Each row is a point. Two turns around zero, p and q, are shown by what they do to some points. Where does a point land after both, in the order given? Backwards means that the second turn is done in reverse. Each puzzle has new turns, and all numbers are rounded.
In the rows, zero is written as 128.

Turn p:
[159  95] => [113  85]
[136 168] => [167 140]
[ 89 121] => [104 159]
Turn q:
[118 140] => [116 138]
[115 139] => [113 136]
[183 149] => [177 161]
[95 84] => [105  78]
Where do these land?
q, then p: [127 181] => [168 163]
q, then p: [146 108] => [125 101]
p, then q: [147 149] => [156 127]
q, then p backwards: [ 79 115] => [128  77]
p, then q: [142  87] => [106  91]

Turn p:
[111 147] => [104 135]
[181 133] => [171 160]
[ 92 104] => [110  89]
Turn q:
[165 163] => [172 154]
[ 72 118] => [ 71 131]
[130  98] => [123  98]
[145 132] => [145 128]
Where do these land?
q, then p backwards: [121  94] => [ 99 109]
q, then p backwards: [111 158] => [137 161]
p, then q: [ 86 165] => [ 76 150]
p, then q: [163 128] => [161 139]
q, then p: [159  95] => [168 107]

Turn p:
[136  94 100] => [146  87 133]
[ 89 138  92] => [ 84 102 144]
[153 127 159] => [156 154 117]
[183 143 159] => [163 161  84]
[ 79 138 130] => [ 92 136 162]
Turn q:
[ 61 129 167] => [132 157 200]
[ 97 133 111] => [ 98 138 145]
[168 149 113] => [132 133  81]
[156 128  99] => [115 114  93]
[158 101 149] => [162  99 121]
Where do these land?
p, then q: [140 167 152] => [ 99 162 113]
p, then q: [161  84 149] => [158 109  81]
q, then p: [136 125  85] => [108 102 157]
p, then q: [ 75 136 126] => [143 151 174]

Turn p:
[105 154 112] => [112 156 108]
[104  78 104] => [ 88 124 173]
[108 121 193] => [181 155 161]
[165 153 129] => [145 106  93]
[158 134 103] => [115  99 105]
Turn q:
[114 102 167] => [149  88 148]
[117 143  92] => [ 98 142 104]
[140 182  99] => [ 91 178 131]
[141  85 153] => [173 104 128]
Where do these land?
p, then q backwards: [152 155 103] => [108 106  96]
q, then p: [111 156 159] => [158 149 154]
q, then p backwards: [137 158 112] => [ 95 135 117]
p, then q: [121  73  89] => [123  63 147]
p, then q backwards: [118  98 177] => [159 131 178]

Turn p:
[147 145 113  98] => [118  99 103 142]
[122 127 106 113] => [108 121 127 145]
[184 130 133 164] => [184  96 145 125]
[143  81 141 145] => [133 117 170  97]
[ 59 139 125  56] => [ 45 159  81 130]
[108 152 114 156] => [144 157 128 157]
[132 122 166 164] => [164 148 141  97]
Turn q:
[111 150 175 149] => [ 83 118  94 116]
[103 142  88  96] => [169 108 145  95]
[141  90  89 146] => [151 174 154 138]
[112  95 103  97] => [181 136 122 128]
[133 147 180 175] => [ 59 135 105 131]
[168 145 134 105] => [123  96 148 159]
Where do these land?
p, then q: [150 180  90  97] => [134 195 158 115]
q, then p backwards: [ 76 101 173 118] => [128 184 165  95]
p, then q: [132 132 155 139] => [136 108 142 142]
p, then q: [152 133  82 166] => [ 82 161 122 159]
p, then q backwards: [130  94 140 120] => [120 159 114 141]
